Each row is a point. To make a cloud, some directions were put in groups of two or more. Within a group, all points are equally far from the middle, so they leave a hole (a ring in 2 directions, a hollow ball in 3). The other directions are filled evenly. Then the cloud was stretched, turned, moved and blurred a little. How many holes are there, and how many directions does each take, smallest first?
In the rows, 128 means zero.

Cloud, 22 rows:
[[105  92 132]
 [124 173 101]
 [143 106 185]
 [178 104 106]
 [ 96 115 159]
 [124 179 155]
 [167  80 159]
 [147  80 170]
 [ 92 132 139]
 [162 124  89]
 [ 93 146 148]
 [185  99 143]
 [141  86 105]
 [187 101 132]
 [119  85 119]
 [108 109 107]
 [166 172 151]
 [191 128 142]
 [163 110  95]
 [111 178 143]
 [131  70 144]
 [188 102 134]]
Holes: 1 (3)

Cloud (30 x 4):
[[151 142 163  80]
 [128 146  66 138]
 [ 86  91 121 115]
 [174 129 112 174]
 [108  79 151 134]
 [156 145 120 177]
 [129 153 176 117]
 [141 120 167  75]
 [158 126 195 124]
 [ 84 144 118  92]
 [ 70 129 149 145]
 [101 127  60 147]
 [153 155  89 133]
 [176 141 138  97]
 [ 67 105 128 160]
 [171 131 176  98]
 [124 121  64 124]
 [103 108 149 189]
 [106 101 105  97]
 [163 136  93 106]
 [170 137 174  98]
 [116 167 124 122]
 [ 67 116  93 158]
 [159 101 157 180]
 [107 103  74 126]
 [135 100 191 150]
 [ 68 113 124 108]
 [143 126 183 164]
 [138 155 163 146]
 [ 93  93  86 162]]
Holes: 1 (4)

Cloud (29 x 4):
[[135 160 143  92]
 [120 122  75 151]
 [135 131 123  80]
 [ 88 113 123  97]
 [150 105 147 142]
 [ 88 136  75 110]
 [141 139 201 163]
 [119 164 142 192]
 [109 167  86 109]
 [130 148 110 182]
 [148 109 111  92]
 [163 167 194 163]
 [121 130 188 171]
 [114 106  90 152]
 [130 145 145  87]
 [141 146 115  83]
 [160 142  87 109]
 [142 166 204 144]
 [116 136 132 186]
 [143  96 115 105]
 [146 150  84  95]
 [102 126  58 115]
 [108 142  60 111]
 [111  91 103  92]
 [124 157  71 103]
 [172 170 159 169]
 [137 133 196 165]
 [ 77 139 134 126]
 [131 138  62 133]]
Holes: 2 (2, 2)

Cloud:
[[145 142 128 131 151  83]
 [ 91 170 128 144 159 183]
 [155 118  66 149 116 109]
 [102 149 158  85 103  94]
 [101 149 154  72 128 176]
 [152  84  58 142 167 163]
 [101  90 111 145 108 133]
 [130 142  96  93 152 116]
 [ 83 170 147  89 145 154]
 [128 151 138  79 142  81]
 [112 189 145 155 157 126]
 [130  85 107 114 168 122]
 [136 161  78  92 125 104]
 [207 120  87 120 113  97]
 [155 112 117 140  95 182]
 [160  91 134 137 120 109]
 [136 117  66 146  88 192]
 [ 81 113 120 122 103 165]
 [ 96  98 147 125  83 129]
 [136  92  59  81  99 128]
 [100 134  95 139 104 157]
 [178 103 104 115 125 173]
 [148 204 134 152 105 126]
 [ 95 218 166 143 116 146]
 [ 86 153 141  89 147 160]
 [128 138 116 136 174  73]
 [170 168  75 139 167 111]
 [140 122 100 116 169 138]
 [127 155 104 163  79 108]
 [105 170 111 145  78 209]
 [135  82 161 126  92 128]
 [ 56  91 107 126  97 137]
 [181 123 122 153 105 197]
 [ 67 172 142 129 126 128]
 [128 134 139 116 162 147]
 [ 89 176 159 138 115 155]
 [134 107 155 159 111 106]
 [127  87 105 104 148 152]
 [137 231 126 138 120 133]
 [141 150 180 106  79 120]
 [ 77 126 136  79 128 131]
 [109 187 177 122  93 110]
 [112 167 125  86 142 176]
 [144  89  89 108 166 143]
 [ 81 161 144 134 156 173]
 [ 99 118  45 161 131 145]
 [142 149 154 114  94 155]
 [101 150 128 127 121 134]
 [142 139  62 145  61 191]
 [130 215 159 133 137 136]
 [ 56 130 121 139 125 135]
 [111 133  75 155 140 181]
 [202 144  88 118 121 141]]
Holes: 0

Cloud (71 x 8):
[[110 146  89 128 167 167 126 132]
 [146 216 122 109 203  89 107 105]
 [123 217 176 122 142 141 138 130]
 [134 182 153 114 146  92 105 151]
 [125 177  59  96 151 144 172 140]
 [104 128  92  70 161 130 110 128]
 [137 156  92 128 191 164 107 124]
 [124 154  81 113 195 128  69 134]
 [183 129 148 138 152 111 153 160]
 [134 152  86 129 167 144  80 159]
 [159 148 106 168 188 115 162 109]
 [122 166 109 140 179  85  75 143]
 [134 127 127 103  76 150 150 117]
 [146 156 164  91 157 100 144 101]
 [105 116 123  82 147 146  86 165]
 [129 114  85 126 134 142 110 166]
 [122 142 120 150 127 126 181 159]
 [153 214 129  97 187 103 112  93]
 [150 157 133  83 179 135 153 143]
 [ 93 124 130 115 185 105  89 150]
 [126 146  93  87  88 116 133 117]
 [147 236 128 122 170 165 149 128]
 [147 147  98 148 144  60 107 126]
 [132  86 106 115 186 102 102 121]
 [137 120 119 160 168 129 148  92]
 [164 129  84 146 193  63 115 114]
 [ 98 191 150 109 157 127 169 106]
 [175 112  87 106 113 147 167 137]
 [157 220 101 135 114 141 164 127]
 [128 167 101 104 196  83 142 122]
 [183 121  94 140 178 132  95 127]
 [125 187 192 129 130 124 126 138]
 [ 97 104 123 102 170 149 101 163]
 [158 166 114  81 186 131  84 117]
 [133 172  84 105 115 159 173 152]
 [166 194 150 151 128 101 133 115]
 [140  70 126  58 113 118 147 132]
 [131 179  65 128 206  84 148 128]
 [130 150  83  77 169 114 110  97]
 [157 174 118  95 179 171 125 133]
 [161  82  82  93 125 124 137 137]
 [147 144  88 146 219  91 110 123]
 [127 182  78 126 168 169 130 102]
 [205 196 142 137 140 146 156 120]
 [118 131  39 118 145 126 112 149]
 [119 166  92 152 155 161 113 129]
 [138 175 121  87 155 131 126  77]
 [164  91  78 136 166 106 111 128]
 [146 103 150  70 162 138  94 129]
 [116 154 170  90 193 106 123 145]
 [107 111  69 131 117 153 151 148]
 [135 161 121 166 201 136 134 103]
 [129 112 158  63 130 133 130 100]
 [127 159  96  79 178 135  91 129]
 [150 221  97 141 192 124 139 150]
 [100 140 132 114 157 177 132 106]
 [153 164 133 173 138 104 104 110]
 [ 94 163 107 112 159 131  84  98]
 [122 199 114 148 155 133 171 138]
 [162 162 105 104 104 103 161  91]
 [140 240 106 154 186 134 155 115]
 [151 142  72  99 153 148 184 114]
 [108 192 164 107 174 115 142 103]
 [153 101 121 121 134 165 151 113]
 [141  62 101 118 128  97 109 147]
 [150 179  99  99 107  92 133 126]
 [133 188  64  90 129  94 130 134]
 [110 120  90 121 126 165 135 155]
 [105  94 109 124  92 163 158 143]
 [154 117 161 149 147 130 113 184]
 [125 171 141 107 181 138 160 160]]
Holes: 3 (2, 2, 2)
